Every row gives one point. Each copy is the shape, with its points in the same order, turned, moved and blurred by noise. Is it also mirrored, or only turned?

Shape, 6 rows:
[[-29  -8]
 [ 60   8]
 [  8 -23]
 [  1  11]
 [-33 -17]
 [ -2   4]]
Copy 1 (6 x 2):
[[-24 -36]
 [  8  48]
 [-32   0]
 [ -2  -4]
 [-40 -32]
 [ -2 -12]]
Copy 1 is: mirrored
Copy 2 (6 x 2):
[[-14  34]
 [ 34 -39]
 [ 25  19]
 [ -8   3]
 [ -7  41]
 [  2   7]]
Copy 2 is: mirrored
Copy 3:
[[-40 -17]
 [ 39  36]
 [-22  20]
 [ -3  -9]
 [-47  -9]
 [ -9  -1]]
Copy 3 is: mirrored
Copy 4, 6 rows:
[[-28   7]
 [ 42 -52]
 [-16 -31]
 [  7  -1]
 [-36   7]
 [  0  -4]]
Copy 4 is: only turned

Shape, 6 rows:
[[-36  -6 -30]
 [ 32  24 -25]
 [ 55  17 -20]
 [ 27   6  53]
 [-18  -3  -5]
 [-16 -60 -12]]
Copy 1 (6 x 3):
[[ -3  49  -3]
 [ -9  -5  48]
 [  4 -22  58]
 [  8 -56 -12]
 [  0  19  -8]
 [ 56  37 -12]]
Copy 1 is: only turned
Copy 2, 6 rows:
[[-28 -34  -7]
 [ 35  -6   0]
 [ 53  -1  15]
 [ -5  59  11]
 [-19  -6  -1]
 [-45 -22  43]]
Copy 2 is: only turned

Shape:
[[ 14  12   9  19]
 [-35   5   5 -47]
 [ 14   2  21  46]
 [  5 -10  23 -12]
 [ 22  12  19 -28]
 [ 17  15  27  26]
 [-19 -20 -19 -30]
 [-13   7 -34 -50]
 [  6  -5  28 -23]
 [ -5  45  -1  15]]
Copy 1, 10 rows:
[[ -7 -32   9   7]
 [-26  39  43 -23]
 [ 10 -50  10   8]
 [ -5  -6   8 -28]
 [-35 -11   3 -28]
 [  0 -48  12  -2]
 [-12  42   7   1]
 [-51  42   9   4]
 [-11  -3  14 -32]
 [-35 -29  32  24]]
Copy 1 is: mirrored
Copy 2:
[[ 12  18  17   4]
 [ -7 -42 -42   3]
 [ 27  45  13   2]
 [ 29 -12 -10   1]
 [ 25 -28   7  20]
 [ 24  27  13  18]
 [ -5 -38 -24 -32]
 [-24 -60 -12 -18]
 [ 29 -22 -13   9]
 [-24  15  13  22]]
Copy 2 is: only turned

Shape:
[[-21  -5   4   4   3  11]
 [ -2  14 -20  14 -32   0]
 [  1  -8  -2  24 -36  15]
 [-17  17  11   8 -14   0]
 [ 13 -20 -21  -1   8   1]
 [-20  -3   4 -10 -26 -30]
 [-22  16  -9 -12   5 -31]
 [ 40  17  32   8 -34 -28]
 [-12   7  29   8 -27  -6]
 [ 36  16  -6  32  -4 -27]
 [  5 -35  -4   5  19 -21]
 [  9  -1  14  14  17 -38]]
Copy 1:
[[-26  -7  -6  10  -8  10]
 [  2  -1  31  17 -14 -18]
 [-22 -10  35  -5 -12 -18]
 [-15 -19  -2  18   0 -14]
 [ -7  16  13 -12  -8  23]
 [-21  21   0  25  17 -15]
 [  3  16  -9  40  12  10]
 [ 14   3   6 -22  33 -47]
 [-24 -14  -1   8  10 -32]
 [ 26  -5  31 -12  25  -1]
 [-19  21   5 -11  20  35]
 [  3   1  -1  -3  41  14]]
Copy 1 is: mirrored
Copy 2 (12 x 6):
[[  0 -20   7  -1  -4 -17]
 [ 33   1  -1  -2  28 -19]
 [ 27 -18  19  -9  31  -4]
 [ -2  -5  -3 -12  18 -22]
 [ 23   0  12  16 -16  11]
 [ 19  -3 -23 -34  -1  -7]
 [  6  10 -34  -5 -13 -20]
 [ -1  34   0 -32  41  25]
 [ -5  -9   0 -32  24  -8]
 [  9  23 -11  18  36  26]
 [  8 -14  -7   8 -23  31]
 [-13   6 -26   3   2  26]]
Copy 2 is: only turned
Copy 3, 12 rows:
[[-19  -8  11  -6  20  10]
 [ -2  17  29 -34  -8   8]
 [-25  11  15 -29 -17  28]
 [-20  -4  38  -6   3   5]
 [ 13  -2 -14 -12  -2  14]
 [ -1 -30  38 -31   6  11]
 [ 22 -14  40 -14  19 -10]
 [  0 -24  41  -4 -60  10]
 [-29 -16  38  -7 -12  13]
 [ 26   8  29   3 -36  26]
 [ 25 -23  -2   2   4  38]
 [ 24 -24  32  17  -6  20]]
Copy 3 is: mirrored
